Rows are points. Examples show where two turns around zero, p and q, send a point. Where does a point land after both, in the order given? Backwards means that the second turn is done in reverse. Each puzzle has new turns, and all numbers are rounded.
In the rows, 128 means zero.

Turn p:
[136 136 111] => [147 124 124]
[ 92  96 100] => [122  84 161]
[194  97 148] => [147 194 160]
[ 90 182 153] => [ 95 111  68]
Turn q:
[113 173 124] => [163 160 130]
[141 148 162] => [157 112 153]
[138  73  62] => [ 70 122  64]
[108  85 169] => [ 89 112 174]
[151 140  77] => [139 133  72]
[117 149 173] => [151 129 173]
Where do these land?
q, then p: [167 149 128] => [157 146 157]
q, then p: [150 151  85] => [180 116 130]
q, then p backwards: [ 76  59 160] => [ 88  64 181]
q, then p backwards: [119 153 139] => [153 118 117]

Turn p:
[115 133 139 148 124 107] => [117 131 132 142 108 107]
[171 130 154 119 116 113] => [138 100  87 134 110 137]
[201 117 139 160 150 135] => [139 151  51 145 133 141]
[123 135 103 125 123 109] => [118 137 140 113 107 138]
[ 92 142 126 112 153 105] => [ 99 122 149  99 127 100]
[ 93 101 120 121 141 102] => [ 80 125 152 129 131 125]
[102 137 115 111  89 225] => [204 129 185 135 180 149]
Turn q:
[102  89 155 144 110 104] => [145 113  77 148 151 136]
[169 174 140 164 133 129] => [ 87 144 159 168 122 101]
[103 103  91 155 115 127] => [123 158  94 102 154 132]
[159 102 119  89 131 168] => [148 138 160 118 108 182]
[122 109 132  91 124 187] => [140 128 128 107  81 178]
[101 141 126 130 159  85] => [121  92 125 110 156  93]
[140 176 133 122 123  96] => [133 123 153 143 123  77]
Where do these land?
q, then p: [132 131 111 124  92 151] => [164 126 128 113 104 128]
p, then q: [136 153  64  92 158 139] => [156 100 169 104  71 136]
q, then p: [112 120 169 145 127 137] => [122 161 151 147 129 147]
p, then q: [ 84 108 156 128 116 115] => [121 104  86 149 152 129]
p, then q backwards: [132  95 157 145 127 147] => [143 113 155 154 121 102]
p, then q backwards: [ 95 108 146 171  96 152] => [185 143 153 134 106 104]
p, then q: [154  95 122  88 141  99] => [133 132 103  79 113 161]
q, then p: [172 176 107 157 165  80] => [ 74 106 115 137 121  54]
p, then q: [135 165 118 102 132 132] => [164 123 155 128 121 141]

Turn p:
[131 135  67 165  65 145 137  70 174] => [ 52  99 150 175  85 180 146 143 150]
[114  90 180 100  60  99 157 177 181] => [126 179  94  81  39 147 105 125  86]
[ 80  99 198  97 163  92  96 139  91] => [172 185 141 113 149  77 103  72  88]
[139 145 109 152  81 178 164  79 119] => [ 81  61 165 140 100 132 133 157 124]
[129  59 159 109 182 126 124 157 132] => [200 158 116 120 109  96 100 103 158]
[134 153 112 107 133 161  84 155 110] => [149 116 146  92 165 154 159 118 136]
[145 102 165 115 166  58 100 171  85] => [171 157  67 114 170 101  96  74 111]
[140 171  93 194 122 168 162 120 121] => [ 72  81 141 125 148 125 124 184 164]
[105  93 119  84 158  89 114 161  81] => [164 152  94 114 143  83 159  70 127]
[104 151 123 105 157 111 152 133 146] => [137 162 118 140 133 109 156 159 119]
[180 163 123 111 131 139 134  96 134] => [145  86 125 157 142 158 134 159 107]
[135 176  88 197 117 170 113  79 163] => [ 67 101 177 163 152 176 122 172 167]
Turn q:
[182 191 127 139 100 125 183  52 167] => [119 192 100 130 191  92 153  45 152]
[115 114 134 209 196 100 138 180 179] => [123 131 242 153 140 183 112 130 155]
[123  77 167 145 164 148  47 149  71] => [155  63 127 177 104 178 127 171  65]
[115 104 139  67 107 198 141 148 138] => [102  76  87  98 111 117 176 155 162]
[154 148 135  89 120  84 139 115 140] => [151 153  93 120 151 121  96 121 159]
[104 174 144 110 127 125 128 132 147] => [ 93 160 107 133 128 142 121 140 151]
[124 197  86 138 112 123 136 109 198] => [ 75 186 129 105 123 136 115  63 161]
[100 122 146 155  84  61 121  84  77] => [160 183 120 110 156 115 105 157  50]
[115  86  82 114 172 175 145 123  86] => [108  55 149 140 109  69 126 134 113]
[136  77 134 107 101 124  93 141 117] => [167  93 107  97 112 148 128 145 109]
[142 117 114 135 125 144 136 176  88] => [157 115 146 143  82 107 148 147 132]
Where do these land?
q, then p: [112 173 163 120 154 142 132 185 117] => [ 83 154 129  83 115 149 111 166 155]
p, then q: [187  71 106 137  99 184 111 131 136] => [137  75 104  66 146 156 175  95 124]
q, then p: [ 93 127 126  85  83 113 104 159  66] => [104 110  74  70 131 157 172 100 124]
p, then q: [128 169 129 118 159  71 118 112 182] => [103 156 167 187  83 117 145 108 130]
p, then q: [157  91 157 156 117 106 119 101  96] => [135 108 121 121 134 151 105 107  63]
q, then p: [164  70  89 110 107 158 182 192  74] => [134 126  31 131  59 150  89 114  91]
p, then q: [138 150 107 109 111 147 126  74 101] => [147 107 164 130 161 115 155 160 103]
p, then q backwards: [ 80 182 107 176 175  87 105  94 175] => [ 95 202 192 159 168 107 170 114 135]
q, then p backwards: [ 86 118 164  96 190 145 101  77 165] => [176 184 109 197 100 106 113 110 105]
q, then p backwards: [133 129 134 173  85 127 182 153 167] => [ 66 134 106 104 144 165  92 159 139]

Turn p:
[135  97 140 138 153  86 106 170 125 166 139 106] => [ 98 158 110 108 121 140 137 152 109 158 106  75]
[163 115 141 111 127 162 123 122 127  99 115 124] => [130 130 119 104 131 153 133  98 132 112 163 147]
[116 154 161 168 117 115 191 119 110 170 138 144] => [108 144 153 156 161 111 154 190 138 139 107 169]
[ 93 113 185  92 149 157 100 129 146 105 142 138] => [140 148  97 148 127 120 114 120  71 117 188 126]
[112 128 130 117 104 132 157  48 140  99 112 144] => [164 114 154 176 136 143 100 133 168 110 164 158]
[134 126 144 154 181  96  93 123 164 103 182 116] => [ 96 103 103 115  87 117 114 178 115 110 165  80]
[109 103 115 136 109 180 100 141  78 138 122 128] => [110 148 142 149 113 143 148  69  96 112 102 141]
[127 155 163  83  78  98  87 130 113 145 168 139] => [123 109  50 163 135 144 102 133 104 160 106 151]
[144 145  81 129 115 125  96 134 164 119 137 115] => [136  86 125 100  87 119 108 111 138 144 116 119]
[113 130 122 152 141 135 124 169 121 187 151 107] => [ 87 152 135 124 110  96 153 134 105 163  95 116]
[159 121  74  94  89 110 142 151 152 123 146  79] => [126 133 114  79 107 123  71 103 173 158  97 133]
[141 127  95 116 167 157 175 107  90 125  68 164] => [165 145 159 132 167 118 186  94 177  90 133 125]
[127 124 122 172 133 112 135 118 164 116 109 174] => [169 106 161 121 111 137 146 173 125 112 130 124]
[116 157 124 130 102  85 144 146 106 109 137 149] => [138 109 112 132 158 122 107 154 127 109  81 137]
[131 125 121 129 153 168 148 113 120 118  53  93] => [131 134 188 113 167 132 146  78 145 130 165 118]
Turn q:
[164 118 165 127  98 107 167  89 177 112  91 106] => [113  82  80 161 137 111 151  95  76 135 140  94]
[ 94 172 127 118 111 134 174  92 133 102  94 120] => [106 120  89 115 129  93 132 106  85 104  96 166]
[130 164 129 108 113 108 151 128 124 158  86 105] => [147  92 123 129 160 129 120 101  97 105 128 161]
[ 99 152 124 121 108 101 143 137 144 125 160 124] => [132 129 134 128 105  93 133 104 141  94 144 143]
[ 96  97 102 126 160 126  88 146 105 152  99 100] => [172 138 168 144 115 164 118 168 110 133 107 151]
[130  85 153 109 183  99 105  93 137 155 148 182] => [147 171 160 161 165 100 111 146 135 134 110  57]
[159 115  86 167 106 136 144 173 123  73 147 167] => [ 87 118  96 120 117 130 169 177 194 134 153 141]
[ 99 101 111 124 103 185 160 156 145 144 134 136] => [ 70 103 172 134 104 134 140 124 141 136 102 151]
[115 159 157 104 165 139 130 142  84  76 150 134] => [154 168  94 100 123 106 117 109 167 161  95 151]
[150 115 145 167 166 164 108 136 147 144 143 129] => [109 133 143 127 118 139  86 150 131 176 150 103]
[133 159 169 144  99 136 106 133 106 107  93 136] => [129 148 106  99 153 134 155 111 102 161 152 155]
[150  95 101 164 116 127  99 140  87 155 162 122] => [144 118 162  89 115 168 138 166 155 123 150 100]
[145 130  93  86 137 102  89  98 152 160 156 102] => [154 142 136 157 120 165  93 110 128  69 135  92]
Where do these land?
q, then p: [136  93 139 141 113 134 110 111 111  95 105 117] => [116 153 145 118 146 108 141 105 151 139 102 152]
p, then q backwards: [ 69 100 123 145 136 104 132  98 160 142 164 131] => [101  93 113 149 181 114 109 125 175 129 147 121]
q, then p: [147 115 132 171 150  67 133  82 145 172 158 143] => [ 59 131  94  90 134 143  78 132 122 124 128  85]
p, then q: [128 152 125 140 142  52 120 138  97 125 146 175] => [141  85 108 166 108 155 136 178 134 152 121 174]
p, then q: [141 127 112 101 118  86 105 150  95 183 163 135] => [115  90 138 140 136 151 116 163  86  90 126 177]
p, then q backwards: [113 172 118 149 128 152 126 155 103  91 112  98] => [115 154 137 121 102 137 176 108 131 178 119 140]
q, then p: [149 111 106 126 118 153 199 119 147 111 141 101] => [159 160 176 140 106 159  87 107 124 131 112 108]
q, then p: [127 164 151 156 108 157 214 108 163 124 157 136] => [157 149 127 193 119 143  65 135 134 133 106  71]
p, then q: [ 97 150 107 142 111 123 103 146 168  99 109 142] => [164 123 126 126 147 166 165 127 132 151 126  92]
p, then q: [130 155 175  31 117 143 115 125 165 114  76 106] => [141 148 147 111 142 159  53 150 164  89 122  49]
p, then q backwards: [149 163 129 132 131 149 105 102 112 128 130 113] => [149 132 130 126  94 138 159 152 150 128 123 125]
q, then p: [143 101 109 162 130 164 125 133  65 166  92 128] => [139 193 105 107 149 117 165  89  93 140 148 128]
p, then q: [144 117 118  79 165 141 122 142 120 115 108 141] => [129 116  83 129 115 134  99 120 134  91 112 105]
q, then p: [124 101 120  88 121 148 106 151 134  92 136 148] => [144 108 177 125 131 100 138 145 126 146 137 161]
q, then p: [124 102 156 157 133 148 104 161 132 162 122 107] => [ 98 158 106 146 121 143 154 138 103 158 131 157]

Turn p:
[111 105 136 130 152 112 124 168  99 183  80  77 136 111] => [130 152 117 161  81 179 132 120 114  97 126 137 193 148]
[184 140 135 101  76 165 106 135 180 181  80  93 100 107] => [146 123 118 216 135  92  78 138 128 156 107 134 191  87]
[116  85 151 114  94 133  96 183 133 111 160 131 103 152] => [ 82  86 147 153 147 138 160 148  95 108 100  97 125 107]
[121 111 138  96  62 118 128 167 119 117 112  99 155 141] => [112  96 149 186 143 181 121 148 132 142 126 104 132 143]
[102 165 124 175 161  68 101 171 176 132 101 129 132  93] => [135 133 127 141 144  95 174 123 139  89 122 191 167 198]
[160  98  59  77 147 148 107  74 202 102  92 185 182  91] => [221 128  57 133 227 118 108  94  96 153 148 145 100 116]
[165 187 174 187 182 189 104  96  92 150 153 107 141 182] => [ 77 160  97  71  80  77  90 184 163 102 192 122 147  96]
[147  77 165 170  89 170 128 131 113 117 101  85 106 195] => [ 65 126 139 132 128 167  59 179 128  98  90 124 136  85]
[189 122 137 123 158 122 121  94  89  74 128 162 147  87] => [131 188  93 106 151 101 107 120 104 145 134  81  84 167]
[153 178  59  98 110 104 190 186 122 120 196 106  86 143] => [135 155 240 127 135 124 194 142 133 198 145 125 138 102]
[148 118  97 173 142 125 116 106 103 133 150 127 178  78] => [170 173 105  99 148 128 135 125 168  98 134  85 137 151]
[111 135 146 127  88 159 137 121  91  92 171 180 132  91] => [141 115 138 134 114 104 141 133 144 120 119  70  46 132]
[ 91 183 105 100  99 141 179 105 105 176 155 190  78 155] => [175  73 196  98  58  96 125 112 126 164 142 134  97  96]
[ 68 126 118 173 172  84  77  96  92 102 148  97 131 188] => [ 59 114 141  50 139 156 131  87 148  67 167 142 140 150]
[126  78 174 103 140  81 174 157 198 162  97 166 126 139] => [145  83  87 130 118 150 152 153  75 171  58 182 147 151]
[ 86 112  92 101 147  87 120  71 156 127 153 104 139 142] => [126 101 114  86 160 159 145  57 152 148 141 148 139 118]
[ 98 155 165 127 155 170 168 115 107  95  98 140 106  80] => [128 168 110 154  71 111 123 113 132 120 124 155  55 132]
Turn q:
[100 147 144  84  71  90  88 120 140 181  97 172 143 150] => [132 122 179  92 157  78 140  97 149  89 156  73 172 123]
[ 93 146 126  83 151 122 133 143 170 152 144  65  76  97] => [119 112 148 155 146 111 118 125 107 121  48  82  69 133]
[ 68 108 175 168 100 185 183 160  84 104 104 132 148 115] => [206 155  96 128 118 165 107 144 189  67 139 162  99 135]
[162 164 140 127 149 178 154 134 155  92  93 147  88 180] => [117 171 101 117 110 110 100 173  81  98 112 153 143  67]
[182 110 119 159 140 101 164 117 185 130 116 159 152 156] => [108 149  99 134 168  99 175 161 104 146 139 170 173 130]
[165  82 141 146 144  92 125  87  68 181 111 105 141 173] => [145  75  85 113 145 110 140 127  95 156 219 112 113 140]
[142 192  94 110  68 154 123 106 149 154  98 137 131  71] => [ 95 129 146  72 186 149  88  84 148 113  83 127 160 111]
[ 83  96 104 193 144 113  72 171 101 141 148 119  86 160] => [148 125 160  90  62  99 170 129 139 160 148 143  52 139]
[117 103 170  94 142 126 107 173 163 154 164  78 191 153] => [187  61 175 177 133 128 168 162 112 121 109 112 145 134]
[127 195  66  93  70  97 140  76 169  67 162 132 192  92] => [ 96 143 124 120 135 149  99  96 163 168  51 107 245 177]
[156 150 141 152 161 154 179 157  81 110 147 143  82  98] => [113 178  87 135 117 198 128 142 119 126 131 130  78  95]
[131  98 113 100  87 125  86 114 122  83 159 132  95 114] => [112 140 154 144  81 129 114  60 106 125 124 136 138 158]
[173 115 133  79 159 189 166  62 110 176 111 186 118 165] => [118 124  67 160 163 101 101  97 109 123 179 127 152  24]
[102 133 176 176 167 119 125 128 127 111 146  92 163  74] => [154 131 155 160 149 171 105 179 157 162 129 137  95 172]
[118  81  77 156 166  77  74 170  97  84 119 121 114 122] => [ 72 104 143 123  50 122 162 142 145 145 152 151  86 180]
Where do these land?
q, then p: [198  92  91 152 163 101 174 107  94 133  90  59 154 193] => [187 132 195  90 147 207 166 122  72 110 136  76 147  98]
q, then p: [120 139 144  87  89  79 147 132 131  83 119 127  87  77] => [ 69 119 147 123 133 140  89 122 160 109 183 172 102 121]
q, then p: [106 171 169 110  67 170  87 183 143 181 145 121 139 118] => [ 82 180  49 173 118 114  96 137 109 171 109 117  98 133]
q, then p backwards: [116 173 137  89 117 101 123 152 171  76 132 167 133 103] => [155 114 135 178 110 109 122 169  93 135 130  68  96 111]
p, then q: [103 147 142  99 193  91 156 159 121 115  90 127 134 119] => [162 168  87  94 109 127 139  97 143 134 145 109 155  78]
p, then q: [130 104 121 142 124 141  74 151 108 135 123 131 129  71] => [123 127  95 110 103 144  99 168 112 155 117 144 140 172]
q, then p: [178  90 134 132 122 139  78  85 138 152 193 149 171 129] => [163 121  68  65  80 123 124 152 157 127 108  78 141 126]
q, then p backwards: [105 165 204 166 119 149 100 130 101 176 171 123 103 123] => [147 122  41 108 107 157 177 115  83 107 136 159 140 126]
p, then q: [141 101  81 166 136 151 168 109 116  99 172 104 175 123] => [ 97 128 141 154 148 147 106 153  97 114  54 121 122  79]
p, then q: [129 144 148 123  92 150 133 163 134 193 161 204  97  95] => [121 115  96 103 157 155 173 124  85  85 161 139 123 209]
p, then q: [117 150 100 148  79 116  82 105  85 142 156 187 156 127] => [139  97 131 178 104 116 134 134  42 134 129 127 131 174]
p, then q: [116  49 132 148 149 125 175 100 128 103  73  99 156 186] => [103 111 162 126  85 127  80 103 164  93 119 160 125  37]
p, then q: [ 73 150 140  55 127 168 108 142 124 169 154 117  78 134] => [164 155 106 138 171 156 124  61 156 146 144 151 110 194]
q, then p backwards: [156 129 116 143 177 158 176  66 129 111  42  82 134 147] => [171 122 190 142 139 165  95  93 186 118  74 158 164 179]
q, then p backwards: [136  84  66 185 172  95 158  77 173 139  97  65 141 173] => [168 167 203 112 149  95 128 117 222 117 129 197 147 135]
q, then p: [125 161 123 103 121 113 109 187 151  40 130 187  61 129] => [102  86 171 195 101 119 105 135 191 127 156 151  64 178]
